Each point is reached from the start by the listed moves, each made once or not at all, plus a little noise. Say if it took an odd or an even number of moves. Then give how often each move was made.

Moves:
(1): 19.0; 0.5
(2): 2.8; 26.3
Start: -1.9; -12.3
Points:
-2.4; -12.4 -> even (0, 0)
20.1; 14.0 -> even (1, 1)

Moves:
(1): 28.7; -3.8; -5.3; 5.6; -5.6; 6.1; -1.5; 1.5; 4.3; -1.8; -2.2
(2): 5.5; 29.5; -0.2; -6.8; -0.5; -2.3; 3.4; -1.5; -2.2; -9.0; -4.2
(3): 1.3; -0.5; 16.5; 1.3; -0.9; 3.2; 1.4; -2.9; -2.5; -4.8; 4.6
(4): -3.9; 5.9; -1.5; 17.7; -1.8; 3.0; -1.3; -0.5; 0.8; -1.9; 0.7
(5): 3.8; 1.2; -0.2; 3.6; 16.9; 1.3; -6.5; -7.0; -1.8; -1.1; -0.5
(6): -4.3; 2.8; -3.8; -1.8; 4.1; 20.6; 3.4; 0.6; -3.8; -3.0; 3.0
(7): 5.0; 1.1; 3.5; 4.0; 11.4; -5.5; 26.1; 5.0; 6.8; -2.3; 3.6
(8): -1.4; 3.7; 4.6; -4.1; 7.9; -0.3; -5.8; 25.7; -2.4; 3.2; 3.7
(9): -0.7; 3.3; 6.5; -1.3; 1.0; 0.8; -0.6; -0.7; 22.8; 4.0; -3.7
(10): 5.0; 4.2; 4.7; -1.5; -3.0; -0.2; 3.9; -3.8; -1.7; 30.5; 3.6
(11): -0.2; 1.6; -7.9; -2.0; -0.8; 1.4; -3.3; -0.6; 1.8; -3.3; 19.2
Start: 2.9; -17.6; 1.5; -0.8; -3.5; -4.1; 9.6; -1.6; 11.8; -2.4; -0.3
Points:
33.1; 0.1; 5.0; 23.4; 27.9; 21.0; 21.4; 25.2; 36.5; -6.4; 4.4 -> odd (1, 0, 0, 1, 1, 1, 1, 1, 1, 0, 0)
35.3; -9.2; 11.1; 3.2; 8.4; 29.5; 6.6; -15.4; 31.9; 17.2; 21.7 -> odd (1, 0, 1, 0, 1, 1, 0, 0, 1, 1, 1)
11.5; -2.4; 9.8; -0.5; 32.4; 12.5; 31.2; 16.7; 8.6; 23.5; 11.4 -> odd (0, 0, 0, 0, 1, 1, 1, 1, 0, 1, 0)
14.6; 29.6; 19.6; 12.8; 25.8; -5.0; 26.0; 12.5; 7.0; 9.0; 28.9 -> even (0, 1, 1, 1, 1, 0, 1, 1, 0, 1, 1)
45.4; 23.8; 8.2; 20.8; 15.4; -1.2; 32.9; -8.5; 40.4; 18.0; -2.1 -> odd (1, 1, 0, 1, 1, 0, 1, 0, 1, 1, 0)
43.8; 24.0; 29.9; 14.1; 5.7; 0.7; 33.5; 20.9; 37.8; 15.1; 5.9 -> even (1, 1, 1, 1, 0, 0, 1, 1, 1, 1, 0)
